Every row gives one point. To make a cloud, some directions were put in groups of two or more. Within a group, all points are equally far from the middle, so they leave a hole (a ring in 2 directions, a hollow ball in 3). The other directions are filled evenly. Then the cloud was stretched, turned, moved and blurred a little. How many holes are there, and how many directions does each take, smallest first?

Cloud:
[[  9 -26   7]
 [ -2 -27 -10]
 [ 29   2  27]
 [ 13  30  16]
 [  5 -27  -6]
 [ 22  -1  -6]
 [ 31 -36 -10]
 [ 40 -41 -24]
 [  1  19  30]
 [ 39 -24  34]
 [ 37 -21   6]
 [ -2 -11  -5]
 [ 35 -30  25]
 [ 10 -44  16]
 [ -3 -15  17]
 [ 21  -5  30]
 [ -1  16  27]
 [ 30   0 -14]
 [ 60  -6  23]
 [ 13 -30  34]]
Holes: 0

Cloud, 51 rows:
[[ -6  21 -12 -26  14 -41]
 [  1 -29 -18  -6 -22  13]
 [ 19 -20  18 -20 -16  20]
 [  9  30   8 -29 -13 -33]
 [ -5   9   3  -8 -10   0]
 [-17  20 -13  -6  -8 -43]
 [-17   7  -5 -31   4 -14]
 [  0  19 -26 -20 -28 -12]
 [ 10  -2 -18 -20 -30  10]
 [ 29   8  28 -25 -14  28]
 [  9 -24  -1  -1 -15  24]
 [ 36  15  30 -12  -4  33]
 [ 18  -1 -13 -36   9  24]
 [  3 -12  18  32  -7   4]
 [ 38  11 -22 -16 -14 -16]
 [ 39 -17  -4 -21   9   1]
 [-11 -10 -33 -14 -36  -7]
 [-10 -22  33  19  11  31]
 [ 14 -25  -6   2  28  -2]
 [-34  40  28 -15 -42  18]
 [ 19  20  28 -49 -13  15]
 [-10  10  19  15  30   2]
 [-11   8  23 -20   2 -29]
 [-11   8 -29 -21 -17 -20]
 [ 16 -23 -42   6 -14 -36]
 [  4 -40  13  17 -33   2]
 [  3 -17   6  -4 -28  11]
 [ -3 -13 -20 -14  24 -33]
 [-13 -23  -7 -14   7 -19]
 [ 13  -2 -30   4  -1  21]
 [ 25  -6  17  12  15  -7]
 [ 13   4  30 -33  -2  -8]
 [ 39  25  24 -13  -2  16]
 [ 34  -5 -12 -60 -16   4]
 [ 27  -8 -31 -27 -16  22]
 [ -9 -30 -18  -6  12  -8]
 [  6  39  22 -54 -30   7]
 [ 10  13 -25 -24  -9  -5]
 [ 12 -46 -32 -22 -27 -23]
 [ -6 -10 -20 -28 -31 -16]
 [  6  31   5 -26  18  24]
 [ -7  -6  14  13 -18   4]
 [ 24  13  31 -15 -30  25]
 [ 25  -3  -8  -1 -11  12]
 [-15 -13   3 -42  -2 -25]
 [ 17 -14  -3  -2 -18   0]
 [  5  -7 -32 -27 -31   9]
 [-13   7  22  17  19 -10]
 [-25 -13 -16 -21  12 -19]
 [-10  -9  35  -4  -7  20]
 [ -2 -11  19  20  27  26]]
Holes: 0

Cloud:
[[ 45  32 -23  29  11  15  17  -6]
 [ -8  17  -9   0 -30  -7 -31   4]
 [-12  -6 -12  17   9  16  39 -31]
 [-22 -33  12  -3 -15  33  -3 -27]
 [ -5  31  11  12  25  21 -15  23]
 [ -1   7   8  -9 -20   4 -35   3]
 [-10   4 -10  21  28   2  14  -2]
 [ 11 -20   7  14  -3   8 -35   2]
 [-27 -20   1  -9  -5  13 -30  -4]
 [  7  -3   1  23  19 -22 -10 -27]
 [ 40  -3 -25 -16  20  -9 -17  -4]
 [-32  13  21  -5  14  -8   3  13]
 [ 24   4 -15   8  29  17  16  18]
 [ 27  23   9 -16 -30  -1 -23   0]
 [ -7 -12  24  -1 -23  -6  -4   0]
 [-19 -14  16 -33 -24  24  11 -23]
 [ 50  17 -20 -12  33  -6  -5  -2]
 [ -6 -22 -32  20   9 -16  12  -9]
 [-20   6 -29  -2 -33  18  10  -3]
 [ 19  -6  -8  20  26  25  12  20]
 [-33   4  25  11   5   2   4  -9]
 [  3   5  -4  55  24  14  -2   0]
 [-27  -9  21  18  12  30  12 -23]
 [ 15   0   7   8 -16   9 -32   4]
 [ 10 -29  16  18 -24  17 -14  -6]
 [-44  24  -4   8  -6 -15  -1   2]
 [-34  -5 -26  17  25 -15   4  -8]
 [ -6  20  32  -9  -2 -31 -35  -7]
 [  0 -14 -16  19  22  26  23 -36]
 [ 19 -28  10   1  18  26   4  15]
 [-12 -19   7 -36   2   1 -12  11]
 [ -4  -9   5  -5  -6   3  25 -44]
 [ 49  41  -1  -1   0   1  28   0]
 [ 15  23   5 -18 -25  16  23 -12]
 [ -8  35   0  14   1  -6 -27 -14]
 [ -3   4   8 -24 -25  34  16  -2]
 [-11  -3  -4   9  -4  11  52  -3]
 [ 10  21 -24  28  17   3 -34  10]
 [-22 -31  -5   1  30  31   4 -19]
 [-13  18  43 -15  -8 -15 -27   5]
 [-18  33 -22 -29 -22   6  -9 -10]
 [ 30  -2  -4 -15  -7  -2  15  21]
 [  3  37 -26 -31 -23   1  10 -25]
 [  2   3   9  30  11 -36 -28   2]
 [-39   3 -20  34   9  19 -20   4]
 [ -1  -2   0 -60 -19  25   8  -2]
 [  6  -7  26  38   6 -23 -15 -16]
 [  8  23  22  -5  10 -25 -25 -19]
 [-24   6   8   2   3  10  26 -15]
 [-21 -27  15  12 -31   0  -4 -25]
 [ 38  24  17 -20  -3   1  16 -20]
 [ -6 -29   5  20   5   4  15  21]
 [  6  17 -36   0 -16 -16 -29  24]
 [  0  -4  13  23  21  -3   9 -11]
 [ 20   7 -38  20 -18  21   1 -18]
 [  1 -25  -3  32  24   9   2  16]
 [  1  35 -40  -4 -13   6 -25   2]
 [ -2 -11  14 -40 -21   5   4  -3]
 [ 18  12 -17 -29   6  -8  30   9]
 [-17 -10  32 -26 -22  20  12 -17]
 [ 27  14  28  20   6  -7   0  -9]
 [ 40  26   7 -20 -32  22  18  -3]
 [ -2  -7  31  -1  -4  26 -26 -12]
 [  4  -2   9   8  12  35  30 -25]
 [  5 -19  20 -53  -4  24  -2   6]
 [  0 -20  17  -1  27 -13 -12   3]
 [  9   0  19   8  39   0  -9  10]
 [-22  -3  37   1 -11  16  -9 -20]
 [ -7  26  -9  26   0  -6  15  -3]
 [  1  39   1  20 -10 -34 -19  21]
 [ 12 -33  -4   8  16   5  30 -10]
 [ 23  12 -25  14   3  12 -19 -24]
 [-21 -39  11  -4  34  22   8   4]
 [  5  33 -32  -9  30   3   5   0]
 [-28 -33  12  34  15 -21  -9 -22]
 [  1   3  14 -34  -2  -3  15  24]
 [-27  16   9  -7  14  13  19  -8]
 [  1  15  37  -2 -19   6 -41  11]]
Holes: 1 (3)
